Rows are points. The window is the flat piece filled in between its corners: a triangle in 3 columns, a solid with four corners in 4, and so on. A path goes straight from each point to the next, and from the last back to the first. After which points does the path pass through the window?
In the rows, 128 means zero.

Window (3 x 3):
[[138 111 103]
 [158  85 173]
 [ 92 156  95]]
Path:
(1): [ 93 128  89]
(2): [114 167  90]
(3): [113 169  98]
(4): [ 93 131 101]
(5): [118  82 150]
(6): [163 113 145]
(7): [151 121 167]
(8): [121  99 149]
(9): [111  80 100]
(10): [176 128 166]
(11): [203 120 116]
(12): [122  85 159]
Through the window after points: 3, 5, 9, 11

Window (4 x 4):
[[ 83 129  92  83]
 [102 128 181 135]
 [171 103  93 121]
 [202 135 142 129]]
Path:
(1): [ 94 162 111 133]
(2): [102 100 150  89]
(3): [187 113 161 122]
(4): [135 160 142 163]
(5): [108 139 111 131]
(6): [ 93 113 130  66]
(7): [135 108 198 105]
(8): [109 153 116 166]
Through the window after points: 1, 5, 7

Window (4 x 4):
[[155 156 113 157]
 [110 126 107 145]
 [ 27 150 214 117]
 [161 131 117 109]]
Path:
(1): [105 165 105 130]
(2): [ 91 181 145  96]
(3): [ 91 135 186 142]
(4): [168  90 125 138]
(5): [173 157  69 126]
(6): [127 190  75 132]
(7): [142 128 132 158]
(8): [118 113 143 147]
(9): [ 90 159 100 130]
(10): [ 88 169 138 131]
(11): [ 92 120 150 152]
(12): [147  97 154 132]
(13): [123 140 114  90]
(14): [147 152  56 126]
(15): [149 113 132 142]
(16): [148  84 137 142]
Through the window after points: 6, 8, 16

Window (6 x 6):
[[152  53 118 137 124 141]
 [157 187 133 209 100 118]
 [171 127 106 144 117 156]
 [105  91 130 136 155 178]
 [172 130 161 111 116 125]
 [217 161 109 113 182  98]]
Path:
(1): [156  84 126 155 145 164]
(2): [120 115 106 119 141 133]
(3): [139 128 107 138 140 138]
(4): [183 130 130 195 146 152]
(5): [183 143 147 182 152 176]
(6): [125 155 109 167  88 102]
(7): [152 153 110 137 130 135]
(8): [190 132 135 147 135 163]
Through the window after points: 5

Window (6 x 6):
[[110 113 156 145 146 124]
 [130  56  43 118 125 104]
 [172 178 129 121  51 112]
 [ 75 170 150 147 133 108]
 [116 153 144 150 185 124]
 [ 88 124 129 108 161 128]]
Path:
(1): [ 86 117 125 155 176 148]
(2): [113 151 146 131 184  65]
(3): [131 107  93 102 165  70]
(4): [117 101  96 141 109 129]
(5): [117 153 166 159  92 162]
(6): [116 183 137 106 139  62]
(7): [104 120 144 128 159  90]
(8): [102 127 136 144 119 189]
(9): [115 119 106 165 135 147]
(10): [101 102 119  90 133  63]
(11): [106 140 149 110 164  91]
(12): [ 95 145 127 183 124 168]
Through the window after points: 3, 7, 9, 11

Window (8 x 8):
[[168  93 107 142 151 134 175 185]
 [106 143 110 150 135 115 196 133]
 [ 68 151 140 156 176 156 130 155]
 [135 130 156 151  94 115  60  92]
 [149 163  69  51  94 108 158 134]
 [ 59 116 105 223 107 120 125 155]
 [113  99 127  86 152 160 153 127]
 [ 70 124 198 169 112 149 100 150]]
Path:
(1): [133 102 138 104 125  63 139 121]
(2): [118  83 162 144 141  74 171 167]
(3): [122 150  97 146 136 157 150 137]
(4): [101 161 110 153 116 207 144 122]
(5): [ 66 113 158 167 181  85 119 181]
(6): [ 85 124 161  97 176  80 101 117]
(7): [137 117 129 142  97 158 114 115]
(8): [113 151 119 140 123 172 150 112]
(9): [118 102 159  88 142  74 119 169]
(10): [136 139 115 111 161  88 141 154]
(11): [135 112  83 135  57 185 143 105]
(12): [130 147 139 159 132 159 134 142]
(13): [ 94 111 125 138 148 114 143 154]
(14): [ 84 101 157 136 101  79 153 138]
(15): [137 126 106 157 129 182 115 137]
(16): [116 170  94 124 121 173 130 150]
Through the window after points: 2, 4, 6, 12, 16

Window (8 x 8):
[[167  90 118  81 122  89 109  87]
 [132 158  98 141  85 150  60  56]
 [ 72 149 131 126 137 142 112 126]
 [ 83 169  74 123 105 138 112 119]
 [139 142 204 129  37  45  82 166]
 [127  97  87 132 107 164 121  99]
 [ 94 145  75 167 164  85 101  91]
 [107 136 101 135 135 106 150  71]]
Path:
(1): [ 93 130 104 125 103 105  95  93]
(2): [103 121 117 120 107 121 106  79]
(3): [161 172  97 139 108 138 127 118]
(4): [128 201 129 179 137 135 121 136]
(5): [109 106 116 116  95  74 102  85]
(6): [ 71 127  98 140 110  72  92  92]
(7): [146 155 119 116 133 110 113 110]
(8): [125 162 118 166 132 111 116 108]
(9): [ 50 132  77 119  92 113  98  95]
(10): [ 84 141 121 114  83  91  91 114]
(11): [167 152 140 140  98 115 115 137]
(12): [134 150  94 131 130 126 124  90]
Through the window after points: 4, 10, 12

Window (9 x 9):
[[ 85 117 167 139  79  78 104 193 136]
 [119 141 164 143 145  92 120 135 172]
 [ 63 115  85 109 150 143 117 135 129]
 [122  91  84  56  91  87 117 115 100]
 [ 91  90 165 169 114 128 185 121 131]
 [106  82 138  92 178 156 117 140 117]
 [131 112 148 162 118  70  84 145 110]
 [243 142  48 116 177 146  84 154 185]
 [102 102 108  68  92 147  68 113 105]]
Path:
(1): [ 95  87 130 144 118 109 141 132 143]
(2): [132  93 133 137 125  88  84 143 140]
(3): [127 142 142 157 117  89 104 142  88]
(4): [125 169 125  98 149 149 176 148 108]
(5): [104  58 136 110 154 123  80 136 130]
(6): [127  92 148 131 125  96 113 144 206]
(7): [112 151 155 141 145 103 125 131 131]
(8): [124 137 143 120 132 102 124 147 110]
Through the window after points: 2, 4, 6

Window (9 x 9):
[[164 147 149 140 119 143 147 151 120]
 [ 91 144 158 171  95 186 124 129  80]
 [102 146 104 176 108 121 163 158  92]
 [ 95 146 190 196 166 160  51 102 165]
 [157  99  94 123 156 152 126 130 138]
 [176 151  68  99 156 130 134 117  90]
 [165  75  90 127  95  90  79  96 124]
 [115 153 111  87 138 138 179  96 105]
 [208  66 120 127 154 108 122  92  92]]
Path:
(1): [149 139  86 154 144 149 176  84 132]
(2): [ 92 131 153 151 121 124  93 173 100]
(3): [113  51 124 117 123 131  98 146  82]
(4): [190 153 100 141 134 120 173 106 108]
(5): [113 137 182 192 130 174  88  95 178]
(6): [122 141 144 151 174 125  77 128 109]
(7): [ 87 146  78 106 173 137 113 177  84]
(8): [158 123 133 157  83 127 148  92 130]
(9): [165 139  82 165  90 175 138  99 104]
(10): [101 145 136 140 126 130 134 145 111]
(11): [120 131 155 145 147 149 105 137 115]
(12): [117 155 135 185 119 171 141  97 110]
Through the window after points: 1, 5

Window (11 x 11):
[[143  52 118 208 116 160 101  96 135  82 112]
 [120 215 128  57 162 160 164 139 121 120 150]
 [117 113  86 173 104 109 138 113 163  81 170]
 [ 92 132 183 143 119 116 159 177 156 128 129]
 [124 149 127  47 114 105 130  47 109  77  82]
 [ 72 111  90 152  99 190 155 149 146 132 137]
 [159 157 118 171 156 108 162 169 196 102  51]
 [185  87 130 119 106 159 162 120  78 173 147]
 [138 115  75  99  97 153  91 136 116 105 123]
 [151 110  75 146 174 138 120 155 113 175  93]
 [179 176 134  83 139 132 129  92 148 170 128]]
Path:
(1): [131 110 127  97 147 139 134 150 144 146 113]
(2): [127 160  92 196 120 120 133 121  99 111 110]
(3): [120 192 105 154  98 156 121 158 116  75  94]
(4): [120  74 159  96 139 122 181 112 168 164 166]
(5): [137 121  99  68 148 162 145 149 166  81 136]
(6): [130 148 131 159  87 124 127 108 104 146 113]
(7): [146 172 121 131 101 142 144 106 108 129 113]
(8): [132  78 126  98 140 128 146 127 145 121 141]
(9): [131  86 125  80 136 137 143 116 143 147 118]
(10): [147 156 116 121 120 153 140 122 113 133 111]
(11): [154 179  93 152  64 109 107 153  95 101 137]
(12): [128  84 143 124 193 159 174  81 193 152 110]
Through the window after points: 1, 7

Window (11 x 11):
[[100 137 109 126 108 139  88 160 130 150 146]
 [104 153 175 170 125 101 194 114 105 137  55]
 [104 131 141 145 131 183 144  46 181 175 174]
 [145 105 137 118 136 176 130 130 127 133 136]
 [ 56  79 130 157 124 110 164  99  89 139  94]
 [119 128  92 155 143 148 120 170 113 189 153]
 [124 139 149 141 168 176 170 133 149 129 237]
 [102 140 147 225 143 125 109 135 107 141 126]
 [119 168 116 203 130 132 162  66 155 111  83]
 [176  96 129 101 127  73 110 144  84 125 134]
 [115  64 138 155 121 127 141 133 162 147 178]]
Path:
(1): [131 123  99  99 181 119 125 101 158 150 116]
(2): [ 93 159 179 226  92 165 178 142  86 129 169]
(3): [132 112 116 138 112 140 148 127 106 148 132]
(4): [117 119 153 121 159 120 124 128 157 129 154]
(5): [ 74 103 145 157 142 130 129 129 124 145 110]
(6): [135 110  80 134  87 122 178 101  87 146 172]
(7): [116 118 110 203  72 115 160 152 100 165 195]
(8): [109 117 148 123 172 136 119 102 150 134  49]
(9): [100  97 126 163 182  86 108 112 135 126 107]
(10): [117 117 148 167  87 161 178 103 140 135 151]
(11): [156 161 140 167  83 122 139 105  84 128 147]
(12): [100 105 129 163 170 132 140 150 145 136 119]
Through the window after points: 5
